Each point is reached from the start by the listed moves, each made 0, 1 or 2 times, or once backwards (-1), plus a little noise. Is the number of moves made odd or even? Then give how often each move was made.

Moves:
(1): 16.0	-3.5	-8.2	2.4	1.2	5.6
(2): 6.3	12.3	8.6	-5.0	5.8	-0.7
(3): 7.1	-9.7	19.3	3.3	-1.7	1.7
Start: -2.3	22.3	-1.0	17.8	0.6	8.8
Points:
26.4	43.0	7.8	10.1	13.6	11.3 -> odd (1, 2, 0)
41.4	24.4	46.4	18.1	8.8	16.6 -> odd (1, 2, 2)
30.3	-6.8	-7.2	31.2	-4.8	22.0 -> even (2, -1, 1)
25.6	27.0	54.7	15.1	8.6	10.5 -> even (0, 2, 2)

Moves:
(1): 13.2	5.7	-5.8	-2.6	-1.5	0.1	-4.2	-0.1	-2.0	-1.0	4.4	1.1	1.4	-2.8
(2): -5.3	13.4	1.3	-1.6	-4.3	-0.8	1.2	-1.2	-6.1	-8.3	0.0	1.9	-0.7	-5.8
(3): 1.6	1.2	10.7	-3.4	-3.0	-0.9	0.0	-0.2	-3.3	-1.5	0.6	-3.4	-1.4	-3.5
(4): 3.5	2.0	7.2	12.0	5.6	1.4	-2.0	0.9	-1.1	-0.8	2.3	1.1	1.2	-1.0
(5): 0.0	6.3	1.9	-11.1	15.3	6.7	-3.1	-0.9	0.0	-3.9	6.9	6.7	2.7	-1.5
(6): -0.5	1.1	-2.8	3.9	-2.7	13.9	-0.4	-0.8	2.2	-1.3	-2.2	-2.7	-4.3	-3.4
(7): 1.5	2.9	-0.5	0.6	5.6	-2.4	15.5	0.4	3.8	1.5	-0.5	-7.3	1.0	-1.0
(8): -0.4	6.1	-1.1	-0.4	2.6	-1.3	-3.2	13.7	3.1	6.4	-1.4	-1.5	-4.2	0.5
(9): 0.0	6.0	-0.1	1.6	-3.0	-3.7	-2.1	0.9	16.2	0.2	3.4	-8.0	7.9	-5.3
(10): -2.0	9.0	-1.0	1.3	0.0	1.1	-1.0	-8.6	2.2	13.8	1.1	3.1	1.7	-2.0
(11): 1.4	-0.4	1.4	0.6	-4.2	-0.4	-0.1	1.5	-0.8	4.6	9.6	2.7	-1.4	5.5
(12): 0.0	-2.3	-1.2	-0.9	-0.4	0.6	1.4	0.9	5.5	-1.5	-3.3	10.3	2.9	-2.4
Start: 2.7	3.3	-0.6	5.9	1.1	-0.9	2.1	1.5	-1.6	2.1	-1.2	-2.8	-0.3	4.0
Points:
11.0	94.9	-7.4	-17.9	9.1	33.5	-37.0	6.5	29.0	4.6	11.5	9.9	10.7	-47.5 -> even (2, 2, 1, 0, 2, 2, -1, 2, 2, 2, -1, 1)
-8.9	11.9	-26.3	-0.5	-5.3	20.5	-11.9	-2.7	3.4	32.5	-14.8	37.1	-8.4	2.7 -> even (0, 0, -1, -1, 0, 1, -1, 1, -1, 2, 0, 2)
-5.9	25.2	2.3	32.5	31.9	18.0	-29.5	22.1	47.5	26.5	-1.3	-7.5	10.5	-7.0 -> even (-1, -1, -1, 2, 1, 1, -1, 2, 2, 1, -1, 0)

Moves:
(1): 4.7	0.8	-2.5	-3.9	3.7	0.9	-1.0	2.8	2.3	-4.0	10.7	-2.1	-7.0	7.2	2.8	0.9	5.6	-1.0	-0.7	3.1	9.3	8.4	0.1	-5.4	-6.5	-5.8
(2): 4.8	8.1	-6.5	0.5	-2.4	-1.3	-1.3	-1.4	3.9	4.6	6.3	-0.3	2.8	-7.0	-0.1	-3.0	-3.1	0.9	3.9	-3.5	4.9	3.1	0.3	2.2	-4.5	-1.0
(3): 8.9	6.7	6.9	-1.8	9.7	8.1	-1.6	-3.6	-0.1	10.4	-6.9	-2.3	-15.8	-4.9	5.4	-9.8	0.6	1.4	-7.0	5.7	-6.1	-1.8	-5.8	6.6	3.7	-0.3
(4): 1.2	1.2	-4.2	3.4	-4.3	-0.9	3.5	-3.3	-0.2	1.7	-8.3	-5.4	-6.9	-4.9	0.4	3.3	-3.2	-1.6	4.2	4.8	1.7	1.3	1.5	-2.6	1.3	3.2
(5): 3.8	2.1	-0.7	-2.6	5.4	0.2	6.2	-0.4	-9.9	4.1	2.6	0.6	-0.4	8.5	0.3	5.6	-3.8	5.2	0.0	-3.6	-9.2	-0.9	2.5	-5.2	4.1	-3.3
(6): 7.9	-3.1	-12.5	-6.6	-0.6	10.1	-0.8	3.9	5.6	6.3	-9.6	-3.1	-3.4	8.7	-2.0	-4.0	-1.9	0.6	3.5	-7.2	1.6	1.1	-7.6	4.6	6.9	2.5
(7): -1.2	-0.6	2.4	-2.0	-4.3	10.2	10.1	7.8	-5.0	-10.2	6.2	-0.3	8.8	-13.3	7.3	-0.7	-4.5	0.2	-2.5	6.3	7.1	6.3	0.5	5.6	4.1	12.2
(8): 2.5	-1.2	4.3	-0.6	6.9	2.0	-5.4	3.5	-1.5	2.6	5.6	-2.9	1.3	0.3	-6.1	5.9	-7.4	11.1	2.7	3.7	-0.2	-5.5	6.3	-1.7	-3.7	3.5
(9): 1.2	1.2	0.9	3.3	0.1	2.4	4.7	6.9	6.5	3.7	2.8	1.9	-0.8	-2.6	-4.7	-7.0	-13.9	-9.3	5.7	7.0	-4.3	3.1	-10.0	0.3	1.6	-1.0
(10): -7.5	1.4	7.1	-9.0	-6.8	-9.1	-4.5	-6.0	-7.0	2.0	9.8	0.6	-8.5	1.4	-7.5	5.0	-3.1	3.2	-3.5	5.9	4.6	-4.9	0.1	2.4	9.9	-3.6
(11): 0.3	-2.4	-8.5	9.2	1.0	7.0	0.2	1.8	-2.2	-4.9	3.9	-7.1	-5.4	1.8	3.6	-4.4	-0.9	4.6	1.8	2.6	-14.5	-4.4	5.3	-6.0	6.7	1.8
(12): -5.5	1.9	3.1	4.7	-4.3	7.7	-0.2	0.0	0.2	-6.2	-5.3	10.2	-11.2	-1.3	4.9	9.4	-16.9	2.4	-3.3	4.0	4.7	1.3	-4.1	-5.3	5.8	-4.5
(13): -0.7	4.2	2.5	-0.8	-3.2	8.8	-2.5	-11.4	-2.2	-2.0	-2.8	-0.6	7.4	-0.7	8.9	14.7	10.2	3.3	9.8	9.9	-2.3	5.6	-0.8	-5.1	-3.4	-3.6
(14): 0.9	10.1	0.4	-0.9	-5.5	-1.9	1.9	4.2	3.8	-4.2	1.7	-1.2	1.3	9.1	-6.5	-1.0	4.4	3.2	1.5	0.8	-3.1	3.1	3.7	1.5	-1.9	3.6
(15): 0.6	-4.2	-5.4	2.4	-1.5	-5.7	-1.0	-4.4	3.9	3.3	-0.5	-3.8	2.7	3.0	7.8	2.8	-4.5	2.4	-5.4	0.6	-4.4	-9.9	-5.1	-0.1	-3.1	4.0
(16): -11.0	7.0	-9.6	-4.5	6.2	-0.6	-5.4	-0.3	-4.2	-1.5	-2.1	-8.7	-15.9	1.5	-5.0	5.2	9.0	0.2	9.9	0.3	-6.0	4.0	-5.2	1.5	2.0	-0.6
(17): -5.6	4.9	-2.2	15.7	4.2	-7.1	-0.3	10.8	4.5	10.1	-8.6	1.3	3.8	-3.9	5.6	-0.3	18.2	10.3	-9.1	-0.1	-0.6	4.1	-5.2	6.4	6.4	0.0
(18): -6.8	6.7	-14.2	-9.2	5.7	-9.7	3.3	-14.4	-2.6	-4.5	-5.1	-0.3	1.9	-1.7	1.4	-4.6	-6.6	11.6	1.8	12.7	5.9	-5.8	0.2	-1.7	-1.6	-3.0
(19): -5.0	-0.1	2.0	-2.4	-4.0	-0.9	1.4	5.2	1.1	8.6	-3.5	1.1	-1.1	-0.4	4.4	-11.2	-2.1	1.9	1.3	-2.3	0.8	5.0	-5.7	-1.8	-6.2	-4.5
(20): -6.4	-0.9	-2.9	-3.6	-1.3	-1.6	-4.0	-1.9	0.0	3.7	-0.5	1.1	0.9	6.6	3.8	-1.1	-4.0	-7.4	-2.9	2.1	0.9	3.1	4.2	0.8	0.6	0.1
(21): -5.8	11.4	0.8	5.3	-1.3	3.5	7.9	4.2	-5.6	8.1	3.1	-9.0	-7.7	-4.5	-6.1	-2.5	6.3	-2.3	-9.3	-0.2	8.8	-9.8	6.0	-1.7	4.1	-0.3
(22): -7.9	-1.0	2.3	-3.8	4.9	3.0	-6.9	2.1	10.5	0.5	-7.6	-9.5	3.7	-12.5	-3.0	-1.3	1.2	-1.3	-7.0	-10.8	3.7	7.2	5.8	-11.2	-2.2	-8.2
(23): -3.9	-4.2	3.5	-9.6	5.9	6.9	3.0	-10.1	16.2	13.5	3.8	-2.0	-3.8	-6.6	3.2	-1.2	-4.2	9.0	6.8	-2.5	-0.9	3.8	8.7	5.6	-5.0	6.4
(24): -4.6	-0.8	4.3	13.6	2.0	-12.3	6.3	-10.5	-9.7	-2.2	3.4	-7.7	0.6	6.4	-5.4	-4.9	-3.9	14.5	1.0	-6.6	5.9	0.0	-3.4	4.4	4.8	9.5
Start: -5.2	-5.8	-1.9	-5.0	3.1	15.0	1.2	17.5	-5.8	18.2	-5.3	-1.7	-6.7	2.9	-1.4	14.0	8.1	-3.7	15.6	8.1	1.0	0.4	-2.8	-11.3	11.9	-3.4
Points:
-14.5	39.0	13.6	74.7	30.3	11.4	-12.4	-19.7	-6.3	49.0	-7.8	-15.9	-94.9	-27.4	4.2	24.7	-15.9	94.7	55.1	61.1	-23.9	11.1	-27.6	9.2	41.8	15.2 -> even (0, 2, 2, 2, -1, -1, -1, 2, 1, 1, 2, 2, 1, 0, -1, 1, 2, 0, 0, -1, -1, -1, 1, 2)
-6.3	-0.6	5.7	-3.4	-58.5	32.4	-3.1	5.1	-11.1	-17.3	18.3	2.6	44.1	15.4	10.2	45.6	-18.0	-19.7	14.2	-5.8	33.4	22.8	-10.4	-27.7	17.8	-6.0 -> even (0, 2, -1, -1, 0, 1, 1, -1, 0, 1, 0, 1, 2, 1, 1, -1, -1, -1, 0, 1, 0, 1, -1, 1)
-49.2	55.6	-8.0	32.7	-20.2	61.3	-11.4	71.5	11.1	21.5	1.3	-20.6	27.7	-47.5	3.4	40.8	64.2	50.6	9.0	20.1	10.3	13.0	45.6	-30.6	14.1	-6.7 -> odd (-1, 2, -1, -1, -1, 0, 1, 2, -1, 0, 2, 1, 2, 2, -1, 0, 2, 0, 1, 0, 2, 1, 0, -1)
-78.2	62.6	-18.8	4.0	6.8	18.2	22.2	62.7	-13.6	65.7	-11.9	-28.4	-58.5	-25.8	7.7	-13.1	-8.3	19.5	-11.8	68.9	17.7	11.0	-38.0	12.9	44.9	9.5 -> odd (0, 0, 1, 0, 0, 0, 2, 1, 2, 1, 0, 1, 0, 1, 1, 2, 2, 1, 2, 2, 2, 0, 0, 0)
